Each row of a before or after table is a point. The points were changed in one or more steps. Then noise was added and the rows were shuffled. The steps act on columns, c1 being the first. Name the steps. A step turns or swaps two columns, mirrors them in a line or flattens them onto one, adds a multiple of one to another, or multiplies or shifts one. Angles are multiples of 10 degrees, from the lower column toward the higher: turns from -170 to 170, lines from 10 to 170 but not 90. Use the fewest steps. Two steps may share a column if one is a turn and the other turns, adds or multiplies; they go together, in the order done. Otherwise the lowest column goes first.
In the rows, zero is written as 128.

Before (13 x 3)
[[135 188 114]
 [129 174 174]
 [ 61 105 120]
 [200 112 190]
 [143 109 182]
 [114 208  79]
 [112 179 157]
 [158 120 185]
 [ 89 184  80]
 [138  99 181]
 [138 119 157]
 [ 56 204  88]
 [151 110 185]]
After (13 x 3)
[[156 167 174]
 [101 140 184]
 [115 128 157]
 [189 181  79]
 [233 140  88]
 [100 129 183]
 [101 112 182]
 [ 62 162 190]
 [105 124 183]
 [193 146  81]
 [172 157 158]
 [164  67 120]
 [161 179 113]]
Steps: mirror c1 and c2 in the line at 70 degrees

Before (9 x 6)
[[218 131  93 139  71 195]
 [196 110  72  91  57 131]
 [153 122 178 111 143 155]
 [105 148 163 202 126 173]
 [196 173 180  93  93  85]
 [141 113 130 138  60  77]
 [135 147 100 202 127 119]
 [201  64 159 180 142 100]
 [215 155  95 138  81 168]]
After (9 x 6)
[[136 124 101 201 137 149]
 [201 191 163 180 130  97]
 [216  81  82 139  94 123]
 [140 178 107 135  61 148]
 [194 133 166  92  78 190]
 [152 113 181 114 123 104]
 [105  79 160 204 113 117]
 [197 137  49  92  80 111]
 [218  73  79 139  87  86]]
Steps: turn c2 and c6 by 130 degrees; turn c3 and c5 by -20 degrees

Before (11 x 11)
[[105 113 139 189  57  69  79  62  63  76 155]
 [129  82 171 128 102  48  98 109 145 138  86]
 [148  71 114  11 131 119  88 154 176  89 100]
 [151 108 142 208 188  95 156  69 127 120 162]
 [176 142 154 135 104  89 144  73 141 121 150]
 [132 121 135 113 131  77 136 130  47 117 169]
 [158 104 142 139 101 165 101 182 152  91  94]
 [117 108  75 155  94 143 143 154 129 126  93]
 [143  80  95  88 130 173  45 119  62 167 168]
 [213 198 100 181 170  14 140  74  92 100  62]
 [107 151 148 163 152 117 143  89 116 119  73]]
After (11 x 11)
[[106 150 148 102 152 117 145  89 115 103  72]
 [130 120 134 125 131  78 136 130  47 147 169]
 [143  79  95 181 130 174  45 118  62 144 170]
 [160 104 141  92  99 166 101 183 152 139  95]
 [149  72 114 154 131 119  87 153 176 249 100]
 [130  81 171 138 101  47 100 111 145 123  85]
 [116 108  76 112  95 143 144 155 127 107  93]
 [151 109 143  81 187  95 158  69 128  63 161]
 [105 112 139  51  57  66  79  61  63 101 156]
 [176 142 154 120 104  88 144  73 142 124 149]
 [214 199  99  78 169  15 140  74  91  95  63]]
Steps: turn c4 and c10 by -120 degrees

Before (11 x 14)
[[141 113  99 106 129 152 102  84  47 135  43  67 177 200]
 [131 128 177 142  76  70 109 182 131  77 173 132 127 127]
 [122 141 171  87  81  86  75 124 197  94 152 152 182 119]
 [155 212 159  92 110 111 179 149 137 198 105 181  49  98]
 [180 146 113  99 120 161 101 199 167 217 114 186  80 152]
 [168  83 169 112 153 184 158  98  97 105 110 149 124 163]
 [148 118 147  93 103  41 100 118 109  35 238 171 134  69]
 [ 71  92 102 128 165 153 119  93 122  96  70 108 130 162]
 [100 154 140  99 124 122 100  57 134  83 106 124  77 212]
 [ 97 186 143 100  31 102 109 149 151  75 231 175 146  99]
 [151  63 106 171  77 145  90  82 131 128  89 110 141 147]]
After (11 x 14)
[[103 116 139  95  99 100 129  51 129  82 110 123  78 216]
 [123 165 173  89  91  75  87 123 193  87 148 148 178 116]
 [140 132 102 103 140 104 148  78  46 134  44  62 177 201]
 [148 155 154  95 125  98  40 116 112  34 237 165 138  64]
 [151 207 100 172 161  89 148  78 132 134  93 109 142 150]
 [131 180 183 142 101 111  63 182 138  77 175 131 128 128]
 [ 96 183 142 102  30 110 104 145 150  73 226 176 142 101]
 [181 125 112 104 112 105 162 198 168 218 117 185  77 148]
 [158  99 157  91  40 175 113 150 141 199 107 184  50  95]
 [162 130 173 110 184 161 189  99  95 102 115 150 122 157]
 [ 69 117 100 127 180 121 159  95 122  92  73 108 131 163]]
Steps: mirror c2 and c5 in the line at 120 degrees; swap c6 and c7

Before (12 x 20)
[[140 139 128 118  92 140 155 110 157 117 134 147 140 105 134 107 145 152
  105 144]
 [125 125 137  91 153 103 121 151 112 125 114 148 134  97 130 118 133 158
  119  93]
 [142 146  83 136 134 134 160 169 120 148 113  83 111 155 133 161 125 120
  119 120]
 [148 156 108 100 144  85 159 107 158 112 114  88 157 159 145 100 132 104
  168 123]
 [169  88  81 133 107 104 160 159 137 132 121 130 106 119 100 112 115 167
  157 148]
 [131 160 150 108 118 130 107 149 141 147 149 104 138 136 140 159 104 117
  127 145]
 [148 155 136 133  92  97 125 130 117 105 104 114 126 118 111 144 109 111
  156 103]
 [149 150 126 124 149 102 146  99 103 145 131 140 113 112 150 138 118 156
   95 111]
 [123  99 142  91 116 102 103 110 125 111 110 126 135 147 109 101 145 130
  142 129]
 [148  86 102 124 132 129 118 143 159 118 135 124  95 104 118 111 100 101
  163 139]
 [156 158 133 111 137 131 103 107 109 130 119 120 128 150 145 111 117 171
   98 146]
 [121 112 144 142 108 144 116 165 174 140 108  96 143 138 153 168 137 134
   99 117]]
After (12 x 20)
[[148  45 102 124 132 131 119 204 159 118 137 124  92 103 117 113 100 102
  236 138]
 [149 129 136 132  91  98 125 188 117 105 102 112 125 119 111 143 109 113
  211 102]
 [169 145  80 134 108 104 160 218 138 133 121 129 107 118 100 111 114 168
  215 147]
 [143 132  84 136 135 136 162 228 121 147 114  84 111 156 131 161 124 121
  100 119]
 [124 171 137  91 153 102 119 211 111 124 113 148 136  97 130 118 135 160
  102  91]
 [151 194 125 126 149 101 146 159 103 147 130 143 112 112 150 139 117 155
   28 111]
 [149 121 109 101 144  85 159 167 157 111 113  89 157 159 146 102 131 104
  249 123]
 [121 102 143  92 115 100 104 168 126 111 110 125 135 148 110 100 146 131
  169 129]
 [131 145 151 109 119 129 106 207 142 147 149 104 138 138 140 161 103 117
  126 143]
 [156 223 132 110 139 131 102 167 109 130 119 116 127 150 144 111 117 174
   37 145]
 [122 122 144 143 107 144 116 226 176 140 108  95 144 138 153 169 136 134
   42 119]
 [141 175 130 120  93 138 155 168 158 117 133 149 140 106 132 105 146 152
   59 144]]
Steps: add 1.5 times c18 to c2; shift c8 by 60; multiply c19 by 3

Before (12 x 48)
[[ 91 189  92  99 238 132  73 156 181  72 170  32  74 143 112  23 138 124
   94  71 144 115 125 158  23  58 101 174 124 121  94 162 149 134 101 214
  153 144  95 177 106  72 129 160 140 173 122 161]
 [ 89 199 105 101 129 173  71 119  80  66 178  86  74 146 113  52 190 124
  149  94  96 207 109 117  18  84  81 150  92  60  93 160 153 143 134 182
  148 109  84 137 191 123 143 118 126 165 130 115]
 [172  93 110 121 133 112 171 121 105 136 116 192 136  71 130 150  60 125
  155 163 181 112 102 107 110 140 224 124 178 105  84  55  39 126 195 123
   48 201 196  94 101 216  93 157 140 104  81  84]
 [183  88 141  41 196  46 170 134  80 200 104 134 179  68  60 116 115 105
  134 158 236 101 167 112  97 119 178 119 162 134  97 136  92  74 157 127
  173 131 176 143  62 219  89 183  74 135  95 106]
 [ 90 115 106  22 230  59 105 158 116  95 190 105 110 107 159  65 199 118
   57  88 168  75 132 144  42  86 144 183 153 148  78 173 130 138 127 202
  198  78 157 166  73 174 150 156 115  72 101 154]
 [106 172 137 150 165 132 109 126  37 161 119 133 121 171 173 113 120  62
  157 125 125 191  40  71 142 163 195 106 120 150 179 148 194 193 156 188
  116 155 141 102 181  70 153  88 197 125 159 138]
 [180 106 114 111 160  54 141 115  83 144 103 187 136  56 152 149  34 160
   81 187 207  54 174 164 139 102 168  84 119 155  83 112  71 109 207 142
  137 142 211 142 107 178  56 104 103  99  96  86]
 [152 109  89  46 207  60 147 161 108 174 125 112 146 104  97  88 150 130
   53 179 165  90 176 115 168 154 128 183 145 212 109  79 105 106 113 177
  192 128 212 147  76 155 103 153 116  46  62  80]
 [133 140 101  36 175 137  81 209 125  94 192  66 131 101 153  68 162 152
  101  90 136 136 162 134  93  26 130 212 149 158 119 157 197 106  92 155
  185  85  97 172  76 129 166 108 137 157  98 120]
 [166  94 115 120 153 120 140 103  80 218 109 138  82  91 111 138 103 161
  139 163 188  92  93 167 154 136 161  95 181  84  88 121  74  82 234 111
  103 137 199 180  82 192 120 143 125 111  74  94]
 [ 99 235 107  98 149 175  77 105 127 129 145 104  78 132 146  29 180 116
  165  68 128 164  78  87  90  38 105 155 115  71 166 108 158 172 157 228
  106  63 121 118 164 108 131  97 150 183 162 196]
 [153 141 138 152 116 178 122  75  83 134  80 130  63 170 178 103 180  42
  146 160 117 197  83 134 127  98 176  82 141  95 141  95 185 136 191 222
   74 161 156  65 176  79 171 117 117 145 208 161]]
After (12 x 48)
[[172  93 109 120 132 112 172 121 104 136 115 193 137  70 140 149  58 119
  156 162 180 114 103 106 109 139 223 124 179 110  84  28  40 127 196 123
  170 202 196  92 100 215  94 158 122 104  81  84]
 [ 88 198 106 101 129 173  70 118  78  66 179  86  74 145 153  53 190 130
  148  92  97 208 110 117  18  83  82 151  91  82  93 158 154 144 134 181
  105 110  81 137 190 124 144 117 129 165 129 115]
 [106 173 136 151 165 133 108 126  36 160 119 133 120 171 131 113 121  78
  159 126 125 191  40  71 141 162 196 104 117 128 179 123 194 192 158 190
  105 156 142 102 181  69 151  88  61 125 158 137]
 [165  93 115 122 153 119 140 104  79 218 109 136  83  92 144 136 104 122
  139 161 187  93  93 166 155 135 160  94 181 102  87 104  75  82 233 112
  127 137 198 180  81 193 119 144 150 112  74  94]
 [153 142 137 151 114 178 121  76  83 133  81 130  63 171 155 102 180 157
  147 160 119 198  83 133 128  97 177  80 141  81 142  66 184 137 192 222
  143 160 158  64 177  78 170 117  77 146 208 163]
 [101 235 108  98 149 174  78 104 128 130 146 104  78 134 157  29 179 110
  164  68 129 163  79  86  89  39 107 155 114  79 165 100 158 171 158 228
  138  64 122 117 163 109 130  97 114 182 161 197]
 [180 105 116 111 160  54 141 118  84 145 105 185 134  56 122 149  35 143
   82 188 208  53 176 165 139 101 167  86 119 139  84 132  70 110 207 141
  146 144 212 144 106 179  56 103 159  99  97  86]
 [ 91 186  92 101 239 132  74 155 182  74 170  31  76 144 126  22 139 118
   95  70 143 116 125 158  24  59 102 173 126 129  93 163 150 135 101 214
  105 143  96 174 109  72 129 160 122 173 122 162]
 [184  88 141  42 196  46 170 135  80 199 104 135 179  70 109 117 114 183
  135 157 235 104 167 112  96 118 180 120 164 162  96 173  92  74 156 126
  136 133 175 143  63 219  90 183 132 136  95 107]
 [133 140  99  37 177 135  80 210 125  95 192  64 129 102 121  68 160 114
  102  89 136 138 163 134  92  26 131 212 150 139 119 190 197 106  93 154
  120  85  98 172  75 130 166 107 140 157  97 120]
 [ 89 116 105  23 230  58 104 157 114  93 190 104 109 107 126  64 199 141
   56  88 167  76 134 143  43  86 142 184 153 129  79 212 130 136 127 200
  110  80 159 166  74 173 150 155 125  72 101 154]
 [151 108  88  46 207  60 148 160 109 173 124 112 148 102  83  87 148 139
   54 179 166  91 174 116 167 155 127 184 145 204 110 171 106 105 115 177
  195 128 211 146  75 157 103 154 135  45  61  80]]
Steps: flatten c15 and c30 onto the line at 120 degrees; multiply c18 by 0.7; turn c18 and c45 by 110 degrees; turn c32 and c37 by -70 degrees

Before (9 x 64)
[[ 81 130 171 169 137  96 136 143  84 103 135 144  89  92 116  69 131 133
  129 107 144 118 102 107 139 149 149 100 144 146  91 173 167 163 172 156
  147 134  80 100  94  95 159 137  88  98 114 116 234 139  62 176  90 171
  198 114 196 145 178 145 120 115 109  79]
 [ 77 119 100 142  93 147  91 169 203 172  97 116 134  88 201 171  37 179
  125 152 118  79 144 171  75 114 191 126 161 130 129 121 138 136 156 249
  106 130 126 140 155 134  73 108 130 110 109 110  50  97 159 118 119 206
  121 161 126 130 108 151 123 140 143  93]
 [ 62  63  80  98 149 113 122 106 180 102 125 188 159 191 158 177 222  97
  160 142 106  85 110 119 105 134 136 130 153 156 188  76 123  33 150  55
   41 110  64  75 117 190 137 182 165 161 143 120  68 126 112  94 118 106
  173 144 114 147 128 172 138 102 152 213]
 [ 42 114  96 107  99 107 122 148 231 228  85 150  98 124 200 139  66 205
   79 151  98  99 193 132  75 135 205 126 151 165 127  91 156 135 135 207
  117 136 139 141 141 134  59 128 129 125 104 147  15 121 161  93 127 190
  167 135 153 168  92 192 137 124 128  90]
 [108 126 190 138 113  88 141 175 118 109 105 162  74 147 124 104 100 125
   43 119 165 112 130 110  89 160 149 130 149 162 108 183 175 178 137 140
  164 171 137 141  92  89 134 177  72 119  88 111 224  85  81 165  79 113
  123 103 148 158 111 141 107 121  67 117]
 [102 100 155 134 162 141 170 161  91  93 168 195  77 130 110 126 172 112
  133 149 169  73 127 115 126 141 119 116 134 167  84 157 154 194 141 167
  123 122 132 130  93 108 171 152  75 120 113 129 214  73 101 137 148 107
  182 100 164 143 100 139  95  95  71 104]
 [108  89 186 171 106 122 119 134  87  95 156 165  86  97 130  69 214  94
  117 109 159 104 105 129 163 168  78  87  87 139  81 173  90 135 128 161
  122 134 116 118 137  84 164 131  69 111 107  68 178 122  94 177  94 107
  179  78 181 124 134 150 104 100  74 106]
 [ 79  85 111 108 131 160 211  76 139 116 116 154 199 194 142 205 211 148
  138 160  94 108 125 114 127 118 144 112 109 121 200  46 102  64 109  22
   69  95  67  74 107 182 172 144 188 168 168  89 109 169 101 146 125 140
  134 102  91 177 115 204 153 133 164 175]
 [126 118 168 168 126 116 124 166  90 127 164 152 111 119 141 131 124 137
   94  99 144  98 125 110 114 128 129 150  94 186  98 170 146 141 132 159
  131 142 152  93  97 125 146 179  70 142 138 108 204 132 126 133 106 147
  170 107 200 143  95 133  90 108  72  84]]
After (9 x 64)
[[100  83 105 110 128 157 209  74 140 118 121 157 202 193 141 202 210 143
  144 221  94 113 125 117 126 165 145 108 104 127 202  43 101  66 113  26
   71  94  72  90 107 176 170 145 192 171 171  92 109 175 102 150 121 140
  134 103  91 183 115 204 149 134 162 179]
 [144 125 159 138 115  90 140 177 117 109 106 161  71 143 124 102  98 130
   42 177 160 152 130 113  91 167 151 134 147 164 106 179 173 177 134 139
  167 172 138 168  90  88 131 175  73 120  85 108 227  82  83 161  82 112
  122 104 148 163 106 144 109 123  71 117]
 [ 90 121  88 150  93 150  88 169 206 172  95 114 129  86 197 173  37 184
  124 213 119  95 147 170  71 167 191 124 163 133 128 116 140 136 156 249
  105 135 129 131 156 131  74 107 127 112 104 109  50  99 160 120 116 203
  122 159 125 146 103 147 122 138 144  91]
 [124  98 121 135 158 141 169 163  86  90 169 198  79 125 109 122 175 111
  132 212 164 118 123 114 125 162 121 115 133 167  86 159 150 191 141 163
  122 119 129 177  91 107 176 150  75 118 111 132 219  72  98 135 152 106
  180 102 161 151  98 137  95  95  73  99]
 [125 133 150 168 139  93 136 146  90 100 132 142  86  94 112  74 130 133
  136 164 142 142 105 102 141 181 147 102 147 143  92 172 170 163 172 156
  148 132  81 114  94  97 156 140  91 104 114 119 231 139  60 172  93 167
  201 112 192 159 179 145 120 116 112  80]
 [101  65  79  98 152 116 125 108 183 108 133 186 157 195 155 176 220  96
  157 197 106  92 107 113 107 192 136 132 152 158 189  78 121  32 148  56
   40 111  65 116 119 191 138 185 168 163 145 125  67 127 111  95 120 105
  170 149 109 153 129 171 136  98 147 216]
 [129 116 139 164 127 114 129 167  91 128 167 151 110 119 141 130 118 135
  100 158 144 137 121 113 115 132 129 153  93 185  92 168 148 141 135 164
  129 139 155 113  92 127 141 182  73 140 138 111 203 131 125 125 102 149
  169 105 202 150  93 131  91 110  76  83]
 [ 96 113  99 108 101 108 123 144 231 229  85 152  96 129 202 145  70 204
   80 210 104  99 197 130  78 203 205 125 156 164 129  87 156 138 133 207
  119 136 140 156 141 140  62 126 127 126 110 144  15 124 164  93 131 195
  165 138 151 178  96 195 142 123 125  91]
 [161  86 156 169 110 124 119 133  86  97 157 164  88  96 132  69 211  94
  117 169 159 144 108 132 165 165  77  88  83 134  83 172  89 131 129 167
  130 129 112 137 137  79 164 135  68 109 105  69 178 127  98 178  94 111
  180  76 180 133 130 149 107 103  77 110]]
Steps: turn c1 and c26 by -60 degrees; flatten c3 and c22 onto the line at 40 degrees; add 0.7 times c12 to c40; shift c20 by 60; shift c58 by 10
